Each point is reached from the start by the listed moves, each made 0, 1 or 2 times, or once backwards (-1), plus a little noise. Is the number of moves made odd or even? Then give how often each move was made.
(in the rows, 128 means zero)

Moves:
(1): 159  136  138  137
(2): 116  146  105  98
Start: 144  122  130  110
Points:
181  176  106  67 => even (2, 2)
131  141  109  80 => odd (0, 1)

Moves:
(1): 155  126  132  138  130  125  114  132  143  130  139
(2): 129  150  111  142  135  128  137  141  138  128  111
(3): 120  144  157  121  138  128  123  127  147  128  126
(4): 111  129  126  144  116  125  134  131  134  137  128
(5): 129  130  129  139  155  120  116  125  109  138  128
(6): 130  124  129  139  142  150  124  122  135  128  134
(7): 128  117  132  126  126  133  138  140  124  130  125
(8): 121  125  135  127  116  137  112  134  118  98  105
Start: 134  137  139  116  135  131  116  145  123  113  154
Points:
94  170  192  106  156  182  113  117  181  100  152 => odd (-1, 0, 2, 0, -1, 2, -1, 0)
82  182  99  198  178  163  141  156  138  140  121 => even (-1, 2, 0, 2, 1, 2, 0, 0)
141  181  147  129  170  168  113  180  150  76  95 => odd (0, 2, 1, -1, 0, 1, 1, 1)
114  206  165  173  136  152  130  175  234  123  131 => odd (1, 2, 2, 2, -1, 1, 0, 0)
94  132  235  67  171  124  73  160  56  69  98 => even (-1, -1, 2, -1, 2, -1, 2, 2)
145  128  203  131  120  109  42  159  122  76  138 => odd (2, -1, 1, 1, 1, -1, 0, 2)

Moves:
(1): 142  133  117  135  121  133  133  142  124  112  125  111  127  127
(2): 122  146  128  124  124  126  133  131  140  120  118  136  120  129
(3): 138  123  138  125  118  127  122  123  131  128  123  131  137  131
(4): 126  133  128  149  127  130  136  126  137  137  128  125  133  133
(5): 135  125  123  118  148  125  125  129  126  134  129  131  136  139
(6): 129  128  129  138  128  157  121  128  127  119  123  134  128  131
(7): 120  127  133  110  126  139  153  140  144  135  118  125  126  133
(8): 135  125  137  133  131  120  121  142  129  129  131  123  128  131
(9): 133  113  121  119  124  124  114  117  143  124  139  134  117  128
(10): 123  136  129  125  125  125  120  124  132  158  131  112  120  136
(11): 139  137  127  118  130  135  131  140  122  130  148  127  127  122
(12): 130  123  119  136  128  126  126  127  126  137  116  141  124  130
Start: 140  127  122  133  117  120  118  115  133  128  128  138  131  118
Points:
146  153  95  140  120  132  144  138  179  174  147  56  112  154 => odd (2, 0, -1, 2, 1, 0, 1, 0, 1, 2, 0, -1)
171  139  95  199  82  117  64  100  188  139  108  159  95  146 => even (1, 2, 1, 2, 0, 1, -1, 1, 2, 1, 0, 2)
134  198  142  139  140  115  147  168  173  249  117  142  118  161 => even (-1, 2, 0, 2, 1, 0, 1, 2, -1, 2, 2, 2)
150  196  126  190  102  81  130  163  155  106  163  97  110  104 => odd (1, 2, -1, 2, -1, -1, -1, 2, 0, 0, 1, -1)
199  122  80  165  158  112  107  177  112  179  142  97  133  150 => odd (2, -1, -1, 1, 2, 0, 0, 2, 0, 1, 1, 2)
75  145  123  128  141  163  168  101  168  235  70  133  125  165 => odd (-1, 0, -1, 1, 1, 1, 2, -1, -1, 2, -1, 1)
201  129  63  66  127  159  100  158  155  133  137  143  90  143 => odd (2, 1, 0, -1, 2, 1, 1, 0, 2, 1, 2, 2)

Moves:
(1): 133  129  126  121  115  122  136  132  132  134  123  121  125  132  122  131  135  124  122  129  132  125  134
(2): 118  146  127  123  125  125  127  116  124  125  121  135  142  119  138  136  130  127  122  140  135  128  121
(3): 124  127  148  127  142  148  126  136  120  113  116  130  121  113  139  135  136  120  124  127  151  123  130
(4): 144  129  118  133  139  125  128  115  125  132  134  132  147  115  133  132  133  109  124  128  133  123  140
(5): 140  140  120  122  136  115  133  131  128  127  124  127  129  128  125  136  124  130  125  122  126  123  122
(6): 131  128  131  124  127  143  132  131  118  131  135  122  132  135  130  132  128  132  134  119  126  120  125
(7): 125  123  139  139  130  119  134  136  123  130  121  120  123  130  139  122  123  130  124  126  124  130  122
(8): 128  124  123  125  136  125  124  143  131  130  128  130  132  116  115  137  129  123  124  127  131  131  123
(9): 125  136  119  136  129  139  126  132  140  123  128  134  126  122  130  122  126  128  130  121  136  132  127
(10): 119  135  126  124  128  121  127  132  125  128  124  120  121  123  131  135  116  120  130  129  132  129  139
(11): 121  139  132  124  140  121  127  136  135  126  136  130  129  140  138  115  117  133  132  135  132  107  116
(12): 124  134  124  120  130  134  133  127  123  133  111  137  128  132  121  126  127  126  137  127  125  138  129
(13): 133  117  122  117  123  129  131  128  123  125  124  133  137  125  135  131  120  129  132  125  130  126  135
(14): 127  119  128  135  137  133  126  123  135  129  120  122  137  140  132  131  123  131  123  124  126  137  131
(15): 130  122  132  136  123  128  123  140  120  134  115  141  121  135  139  135  132  129  134  132  115  123  128
(16): 124  133  134  129  129  121  138  126  123  129  135  141  122  140  121  144  127  123  135  126  125  132  122
(17): 127  117  124  120  134  126  126  131  129  138  124  130  126  132  134  123  133  122  124  124  125  132  115
(18): 133  131  130  124  114  120  113  135  123  138  142  120  133  127  126  131  118  138  142  134  137  137  130
(19): 117  126  126  132  126  125  128  123  131  121  129  129  118  123  132  127  132  123  141  143  129  129  119
(20): 131  125  117  144  125  131  139  122  130  135  136  140  121  131  142  146  115  143  126  134  128  126  128
Start: 118  123  129  127  135  128  131  133  121  140  146  110  131  135  135  148  124  124  125  130  121  127  134
Points:
126  185  146  88  119  139  95  166  132  122  147  86  156  42  116  169  180  96  97  131  230  150  103 => even (2, 2, 2, 0, 1, 0, 0, 1, 2, -1, -1, -1, -1, -1, -1, 0, 1, 2, 0, -1)
138  125  129  124  189  113  123  249  118  131  80  103  146  140  175  163  76  101  166  107  149  97  141 => odd (1, -1, 1, 1, 2, 1, 2, 2, 2, 1, 2, 1, 2, 2, 2, 0, -1, 1, 1, -1)
104  134  94  131  103  192  209  109  105  168  132  163  98  173  117  240  127  110  146  109  119  148  159 => even (2, 0, 0, 0, -1, 2, -1, 0, 1, 1, -1, 2, 0, 0, 0, 2, 0, -1, 0, 2)
146  160  105  89  137  76  178  165  112  162  167  74  145  162  164  149  88  107  103  102  113  32  145 => odd (2, 0, -1, 1, 1, 2, 1, 0, 0, 2, 2, -1, 1, -1, 0, 0, 0, -1, -1, 0)
68  77  177  149  186  170  143  146  130  113  139  120  76  136  161  151  146  76  146  127  166  158  91 => even (0, -1, 2, 0, -1, 0, 1, 0, 1, 0, 0, 0, 0, 1, -1, 2, 2, 0, 2, 0)
